Rows are points. Examples show where two turns around zero, p and q, send a point. Where does a point land after both, in the order given? Backwards means that the second turn is done in reverse. Each puzzle has new turns, and all numbers are rounded.

Turn p:
[-0.27 -0.24 -0.06] -> [ 0.27 -0.16 -0.18]
[ 0.45 -0.52  0.23] -> [0.46 0.33 0.45]
[-0.35  0.06  0.00] -> [-0.01 -0.30 -0.19]
[0.35 0.34 0.06] -> [-0.39  0.21  0.22]
[0.00 0.12 0.06] -> [-0.12 -0.05  0.05]
[-0.18  0.24 -0.28] -> [-0.22 -0.04 -0.34]
Turn q:
[ 0.43  0.43 -0.11] -> [0.07 0.61 0.03]
[-0.08  0.02 -0.17] -> [-0.17  0.01 -0.09]
[ 0.10 -0.17  0.00] -> [ 0.13 -0.06 -0.13]
[-0.45 -0.28  0.28] -> [-0.04 -0.57  0.19]
Where do these land?
q, then p: [ 0.42  0.08 -0.14] -> [-0.39  0.20 -0.09]
q, then p backwards: [-0.30 -0.35  0.27] -> [-0.40 -0.01  0.36]
q, then p backwards: [ 0.25  0.16 -0.03] -> [ 0.22 -0.14 -0.15]
q, then p: [-0.06  0.46  0.00] -> [-0.25 -0.37  0.12]
q, then p: [-0.31 -0.34 -0.09] -> [ 0.43  0.02 -0.20]

Turn p:
[-0.38 -0.28  0.13 -0.30] -> [-0.30 -0.32  0.09 -0.37]
[ 0.35  0.30 -0.06  0.07] -> [0.27 0.29 0.11 0.23]
[-0.22 -0.52  0.04  0.15] -> [-0.31 -0.43 -0.25  0.05]
[-0.30  0.20 -0.41  0.11] -> [ 0.28  0.07 -0.37 -0.30]
[ 0.40  0.00  0.20 -0.23] -> [0.02 0.02 0.45 0.23]
[0.16 0.30 0.11 0.19] -> [ 0.03  0.37 -0.01  0.17]
Turn q:
[-0.37 -0.18 -0.36 -0.16] -> [-0.40  0.03  0.03 -0.40]
[ 0.17 -0.17 -0.11  0.04] -> [ 0.19  0.04  0.00 -0.18]
[ 0.55  0.10  0.47 -0.31] -> [ 0.41  0.49 -0.08  0.47]
[ 0.18  0.22  0.22 -0.28] -> [ 0.03  0.28 -0.15  0.33]
[-0.27  0.01 -0.30  0.22] -> [-0.20 -0.33 -0.03 -0.25]
[-0.22 -0.08  0.29 -0.01] -> [-0.13  0.02  0.31  0.17]
[-0.04  0.10 -0.20  0.51] -> [ 0.10 -0.53 -0.07 -0.12]
Where do these land?
q, then p: [ 0.29 -0.14 -0.08  0.31] -> [ 0.13 -0.17  0.29  0.28]
p, then q backwards: [ 0.00  0.27 -0.03 -0.23] -> [ 0.09 -0.34  0.01 -0.06]
q, then p backwards: [-0.20  0.35  0.54 -0.63] -> [0.39 0.16 0.62 0.53]
q, then p backwards: [-0.02 -0.24  0.03  0.32] -> [ 0.07 -0.09 -0.14 -0.36]
q, then p: [ 0.13 -0.27 -0.34  0.02] -> [ 0.18 -0.09  0.38 -0.14]
p, then q backwards: [-0.14 -0.21 -0.04 -0.20] -> [-0.15 -0.06 -0.15  0.24]
p, then q: [-0.06  0.25 -0.07  0.41] -> [-0.06 -0.22 -0.42 -0.09]

Turn p:
[-0.14  0.21 -0.15  0.41  0.28  0.53] -> [ 0.26 -0.11 -0.39  0.24 -0.52  0.22]
[ 0.05  0.05 -0.10  0.01 -0.11 -0.41] -> [ 0.00  0.26  0.17 -0.28  0.06 -0.14]
[-0.37  0.00  0.21  0.08  0.11 -0.17] -> [-0.32  0.19  0.11  0.15 -0.23 -0.05]
[ 0.12  0.27 -0.36 -0.38  0.23 -0.05] -> [-0.11 -0.20 -0.24 -0.55 -0.01  0.09]
[-0.30 -0.30  0.34  0.22 -0.51  0.21] -> [ 0.11 -0.07  0.52  0.60 -0.03 -0.03]
[ 0.44 -0.17 -0.30 -0.34  0.24 -0.17] -> [-0.01 -0.13 -0.33 -0.42  0.39 -0.25]
[ 0.21 -0.07  0.35  0.00 -0.23  0.06] -> [0.06 0.07 0.14 0.24 0.34 0.16]
Turn q:
[-0.18  0.30 -0.03 -0.36  0.00 -0.10] -> [ 0.33  0.00 -0.36 -0.01 -0.03 -0.15]
[ 0.25  0.15  0.06 -0.47 -0.11 -0.18] -> [ 0.28 -0.32 -0.29  0.00 -0.28  0.12]
[-0.08 -0.15 -0.03 -0.13 -0.07 -0.30] -> [ 0.16 -0.19 -0.05  0.15  0.20  0.12]
[ 0.08 -0.12 -0.45  0.56  0.30  0.36] -> [-0.59  0.58  0.18  0.17  0.00  0.11]
[ 0.02 -0.14  0.01  0.25  0.47  0.25] -> [-0.35  0.34  0.05 -0.28  0.11  0.18]
[ 0.04  0.33  0.42 -0.09 -0.26 -0.40] -> [ 0.63 -0.23  0.18 -0.11 -0.15 -0.05]
[-0.12 -0.37  0.02  0.25 -0.33  0.37] -> [-0.45 -0.18  0.31  0.08  0.13 -0.32]
Where do these land?
q, then p: [-0.15  0.37  0.01  0.18  0.21 -0.40] -> [ 0.21  0.12 -0.29 -0.16  0.22  0.43]
p, then q backwards: [ 0.02  0.02 -0.19 -0.24 -0.17  0.34] -> [ 0.13 -0.20  0.26 -0.21 -0.17 -0.20]
q, then p: [-0.35  0.32 -0.02  0.04 -0.26  0.34] -> [-0.12  0.45  0.21 -0.36  0.05 -0.12]
p, then q: [ 0.23  0.20  0.08 -0.23 -0.27  0.22] -> [-0.39 -0.03 -0.09 -0.33 -0.04  0.07]
p, then q: [ 0.20 -0.33 -0.27 -0.35 -0.01  0.18] -> [-0.16 -0.15 -0.13  0.05  0.32  0.46]
p, then q: [ 0.02 -0.28  0.37  0.31  0.64 -0.41] -> [ 0.48  0.66 -0.05  0.43  0.08 -0.16]
p, then q: [-0.15  0.00  0.03 -0.20 -0.38 -0.03] -> [ 0.01 -0.20  0.12 -0.37  0.12 -0.01]
p, then q backwards: [ 0.19 -0.31  0.00  0.48  0.24 -0.25] -> [-0.42  0.45 -0.31 -0.01  0.01  0.10]

Turn p:
[ 0.13 -0.37  0.05 -0.12  0.06  0.19  0.23 -0.22] -> [-0.08 -0.14 -0.01 -0.10  0.24  0.08 -0.45 -0.10]
[-0.27 -0.26  0.09  0.03 -0.06 -0.53 -0.34 -0.16] -> [-0.34  0.00 -0.02 -0.02  0.42  0.11  0.43  0.29]
[ 0.14 -0.13  0.03  0.16 -0.21  0.13 -0.05  1.05] -> [ 0.53 -0.22 -0.38  0.79 -0.20 -0.16  0.01  0.27]
[ 0.30 -0.02  0.17  0.17  0.04  0.28  0.14 -0.23] -> [ 0.05 -0.33  0.19 -0.16 -0.12  0.12 -0.26 -0.17]
[ 0.02  0.41  0.10 -0.49  0.18 -0.38 -0.29 -0.24] -> [ 0.00  0.53  0.18 -0.41 -0.06  0.29  0.23  0.33]
[-0.05 -0.07 -0.07  0.08 -0.34 -0.06  0.12  0.06] -> [ 0.17 -0.11 -0.12  0.03  0.20 -0.16  0.13 -0.13]
[ 0.21  0.27 -0.24  0.11  0.25  0.15  0.27  0.15] -> [ 0.15  0.16  0.27  0.21 -0.30 -0.09 -0.20 -0.25]
[ 0.01 -0.37 -0.09 -0.09 -0.16 -0.04 -0.41 -0.26] -> [-0.21 -0.18  0.01 -0.24  0.32 -0.19 -0.01  0.38]
[-0.48  0.53 -0.06  0.15  0.24  0.26  0.33 -0.15] -> [-0.26  0.27 -0.11 -0.11 -0.49 -0.03  0.11 -0.61]
Turn q:
[ 0.20  0.08 -0.09 -0.35  0.16  0.31 -0.32 -0.16] -> [ 0.10  0.28 -0.19 -0.45  0.23  0.02 -0.17 -0.15]
[ 0.04 -0.06  0.42  0.31  0.35  0.06 -0.30 -0.15] -> [0.43 0.36 0.11 0.22 0.33 0.01 0.14 0.11]
[ 0.41 -0.16  0.08  0.12  0.11  0.13  0.54  0.44] -> [-0.34 -0.10 -0.06  0.11  0.06  0.12 -0.17  0.73]
[ 0.24  0.00  0.27  0.04 -0.01  0.10 -0.27  0.35] -> [ 0.04 -0.05  0.14  0.04  0.46  0.24 -0.17  0.10]
[-0.46 -0.06  0.03 -0.36 -0.44 -0.20 -0.05 -0.01] -> [ 0.21 -0.54  0.04 -0.12 -0.28  0.03 -0.01 -0.38]
[-0.23  0.35  0.06 -0.20  0.19 -0.10 -0.06 -0.13] -> [ 0.19  0.15  0.25 -0.13 -0.17 -0.23 -0.19 -0.19]
[-0.53  0.02 -0.24 -0.15 -0.34  0.21  0.64 -0.15] -> [-0.11 -0.23 -0.04 -0.20 -0.89  0.17  0.13  0.04]
[ 0.16 -0.23 -0.19  0.14 -0.23 -0.45 -0.10 -0.27] -> [-0.11 -0.16 -0.36  0.35  0.08 -0.25  0.18 -0.29]
[ 0.20  0.12  0.04  0.53 -0.15  0.24  0.33 -0.12] -> [-0.24  0.33 -0.09  0.40 -0.21  0.34  0.06  0.21]
[-0.04 -0.06 -0.38 -0.08  0.37 -0.28 -0.41  0.20] -> [-0.16 -0.02  0.20 -0.25  0.40 -0.46  0.21 -0.18]
Where do these land?
p, then q: [ 0.34  0.21 -0.09  0.01  0.16  0.18  0.02  0.17] -> [ 0.03 -0.07 -0.08  0.27  0.23  0.26 -0.16 -0.15]
p, then q: [ 0.00  0.33 -0.14 -0.18  0.05  0.29 -0.14 -0.22] -> [ 0.06 -0.29 -0.03 -0.07 -0.05  0.00 -0.34 -0.33]
q, then p: [-0.42  0.04 -0.07 -0.03  0.04 -0.05 -0.11 -0.25] -> [ 0.25 -0.04  0.13 -0.28  0.24  0.14 -0.01 -0.17]
q, then p: [ 0.15 -0.11 -0.14 -0.21 -0.40  0.11 -0.08  0.06] -> [-0.29  0.04 -0.10 -0.13  0.09 -0.29 -0.27  0.06]
q, then p: [-0.44  0.14 -0.19  0.06  0.16 -0.30  0.45 -0.06] -> [ 0.31 -0.18 -0.23  0.00  0.41  0.14  0.44 -0.11]
q, then p: [-0.29 -1.16 -0.19  0.03  0.08 -0.57  0.04  0.17] -> [-0.02  0.12  0.10  0.83  0.88  0.14 -0.41 -0.38]
p, then q: [ 0.17  0.03 -0.15  0.03  0.07 -0.68 -0.11 -0.25] -> [ 0.30  0.17  0.33  0.05 -0.14 -0.01 -0.30  0.50]
p, then q backwards: [ 0.01  0.22 -0.01  0.30 -0.22  0.28 -0.04 -0.08] -> [-0.36 -0.08 -0.15 -0.23 -0.09 -0.21  0.06 -0.08]
p, then q: [-0.14  0.34  0.47  0.02  0.06  0.26 -0.13  0.48] -> [-0.54 -0.16 -0.28  0.01 -0.12  0.48  0.10 -0.12]
p, then q backwards: [ 0.32  0.29  0.54 -0.11 -0.05  0.20  0.26  0.01] -> [-0.30  0.04  0.35 -0.29 -0.38  0.38 -0.03 -0.13]
p, then q: [ 0.31 -0.33 -0.03  0.08  0.05  0.27 -0.14 -0.03] -> [ 0.17 -0.24  0.05  0.01  0.42  0.01  0.21 -0.02]

Turn p:
[ 0.26  0.36 -0.03 -0.20 -0.49  0.03 -0.44 -0.11 -0.29] -> [-0.39 -0.29 -0.17 -0.14 -0.16 -0.31 -0.08 -0.57 -0.13]
[ 0.01  0.40 -0.45  0.54 -0.42  0.19 -0.04 -0.18 -0.43] -> [-0.26 -0.24  0.16  0.14  0.07 -0.69 -0.10  0.01 -0.65]
[ 0.31 -0.10  0.05  0.19  0.15 -0.01  0.03  0.31 -0.33] -> [ 0.37  0.01 -0.13  0.09  0.03 -0.20 -0.41 -0.05  0.02]
[-0.42  0.09  0.40 -0.12  0.15 -0.03 -0.02  0.20  0.30] -> [ 0.02 -0.10 -0.08 -0.04 -0.32  0.20  0.27  0.34  0.40]
[-0.26  0.07  0.18 -0.37  0.34 -0.47 -0.13  0.19 -0.04] -> [ 0.19 -0.28 -0.06 -0.48 -0.20  0.39 -0.07  0.13  0.25]
[-0.26 -0.28  0.13  0.18 -0.34 -0.04  0.20 -0.37  0.11] -> [-0.44  0.14 -0.16  0.10  0.34  0.05  0.15  0.33 -0.04]
[-0.21 -0.45 -0.13 -0.22  0.29  0.21  0.10  0.42  0.24] -> [ 0.34  0.30  0.35 -0.08  0.12  0.05  0.11  0.13  0.54]
[ 0.04 -0.33  0.22  0.25  0.48  0.08 -0.12 -0.18  0.17] -> [ 0.35  0.48 -0.30 -0.03 -0.03  0.13  0.16  0.19 -0.08]
[ 0.03  0.06 -0.17  0.28 -0.13 -0.35 -0.10 -0.34  0.21] -> [-0.35  0.19  0.02 -0.10 -0.09  0.16 -0.11  0.13 -0.44]
[ 0.21  0.33 -0.27 -0.28 -0.27  0.28  0.20 -0.26 -0.26] -> [-0.13 -0.38  0.17  0.22  0.26 -0.11  0.15 -0.48 -0.24]
[ 0.29 -0.15  0.07 -0.24  0.24  0.10  0.31  0.33  0.33] -> [ 0.31  0.18  0.20  0.33 -0.03  0.34 -0.09 -0.14  0.37]
Turn q:
[-0.28 -0.05 -0.01  0.15 -0.10  0.26 -0.07 -0.04 -0.34] -> [-0.08  0.15  0.08  0.14 -0.08  0.15 -0.45  0.05  0.12]
[ 0.15 -0.19 -0.96  0.11 -0.19 -0.21  0.32  0.02  0.12] -> [ 0.01 -0.08 -0.02 -0.22  0.53 -0.33  0.00 -0.67  0.55]
[ 0.08 -0.13  0.33 -0.08  0.40  0.14 -0.37  0.21  0.12] -> [ 0.43 -0.13  0.18  0.23 -0.30 -0.02  0.13  0.27 -0.22]
[ 0.10  0.39  0.14  0.08  0.03  0.09  0.11 -0.03 -0.51] -> [-0.15  0.41  0.17 -0.29  0.03  0.01 -0.25  0.25 -0.20]
[-0.05 -0.36 -0.67 -0.06  0.31 -0.65  0.04 -0.22  0.36] -> [ 0.27 -0.11  0.03  0.22  0.66  0.08  0.55 -0.53  0.33]
[-0.39  0.38  0.24 -0.12 -0.40  0.04  0.20  0.41 -0.18] -> [-0.19  0.42 -0.41 -0.26 -0.52  0.16 -0.19 -0.07 -0.01]
[ 0.12 -0.05  0.13  0.30  0.04 -0.27 -0.04 -0.13  0.30] -> [-0.02 -0.20 -0.06  0.00  0.15  0.05  0.35  0.28  0.20]
[ 0.01 -0.07  0.43 -0.18  0.42  0.24 -0.07 -0.28  0.23] -> [ 0.17 -0.24 -0.07  0.34  0.05  0.05  0.06  0.33 -0.52]
[ 0.00  0.19  0.08  0.12 -0.28  0.24  0.30  0.21 -0.19] -> [-0.14  0.10 -0.19 -0.36 -0.17 -0.07 -0.36  0.07  0.03]
[ 0.15 -0.02  0.10 -0.20  0.15  0.12 -0.54 -0.25  0.39] -> [-0.03 -0.23  0.18  0.52 -0.11 -0.26  0.33  0.13 -0.22]
[ 0.10 -0.08  0.19 -0.12 -0.37  0.00  0.12  0.08 -0.30] -> [-0.26 -0.07  0.10 -0.32 -0.23  0.19 -0.17 -0.10 -0.08]
Where do these land?
p, then q: [-0.42 -0.11 -0.36  0.12 -0.04 -0.09 -0.24  0.08  0.39] -> [-0.07  0.22 -0.38 -0.16 -0.46  0.17  0.10 -0.02 -0.29]
q, then p: [-0.30  0.14 -0.02 -0.04  0.13 -0.49 -0.26  0.36  0.40] -> [-0.19 -0.05  0.36  0.66  0.10  0.15 -0.11 -0.01 -0.27]
q, then p: [ 0.07 -0.21 -0.29 -0.09  0.00 -0.01  0.12  0.11 -0.37] -> [-0.01  0.05 -0.34 -0.09 -0.09  0.17  0.27 -0.25 -0.06]
p, then q: [ 0.15  0.14  0.17 -0.26  0.51  0.19 -0.13 -0.51 -0.02] -> [-0.19 -0.10  0.09 -0.31  0.49 -0.24 -0.43 -0.17 -0.24]
q, then p: [ 0.14 -0.25  0.28 -0.07  0.55 -0.07 -0.16 -0.53  0.49] -> [ 0.64  0.21 -0.07  0.28  0.37 -0.19 -0.43  0.36  0.00]
p, then q: [ 0.38 -0.08 -0.03  0.33  0.00  0.30  0.17  0.04 -0.27] -> [ 0.03  0.18  0.38 -0.11  0.28  0.00  0.22  0.28  0.25]
q, then p backwards: [-0.02 -0.14  0.24  0.02 -0.41  0.09  0.27 -0.18 -0.64] -> [ 0.09 -0.03 -0.22 -0.13 -0.25 -0.78 -0.04 -0.02  0.16]
p, then q: [ 0.13 -0.02 -0.07 -0.11 -0.10 -0.19 -0.51  0.33  0.49] -> [-0.61  0.08 -0.31  0.25 -0.34 -0.10  0.14 -0.05 -0.10]
p, then q: [-0.01  0.22  0.04 -0.07 -0.41  0.25  0.21 -0.10 -0.37] -> [ 0.24 -0.13  0.06  0.13  0.35  0.43  0.04  0.00  0.26]
q, then p backwards: [-0.33  0.02  0.28 -0.23  0.21  0.07 -0.14  0.34  0.43] -> [ 0.17  0.33  0.44  0.23  0.40  0.23 -0.07 -0.06  0.06]
p, then q: [-0.02  0.23 -0.08  0.45 -0.18 -0.05  0.25 -0.03 -0.53] -> [ 0.34  0.08  0.51 -0.07 -0.03  0.38  0.08 -0.06  0.32]
q, then p: [ 0.23  0.04 -0.17 -0.05 -0.25 -0.01  0.43  0.08  0.00] -> [-0.02 -0.05  0.10 -0.38  0.18  0.30  0.19 -0.16  0.02]
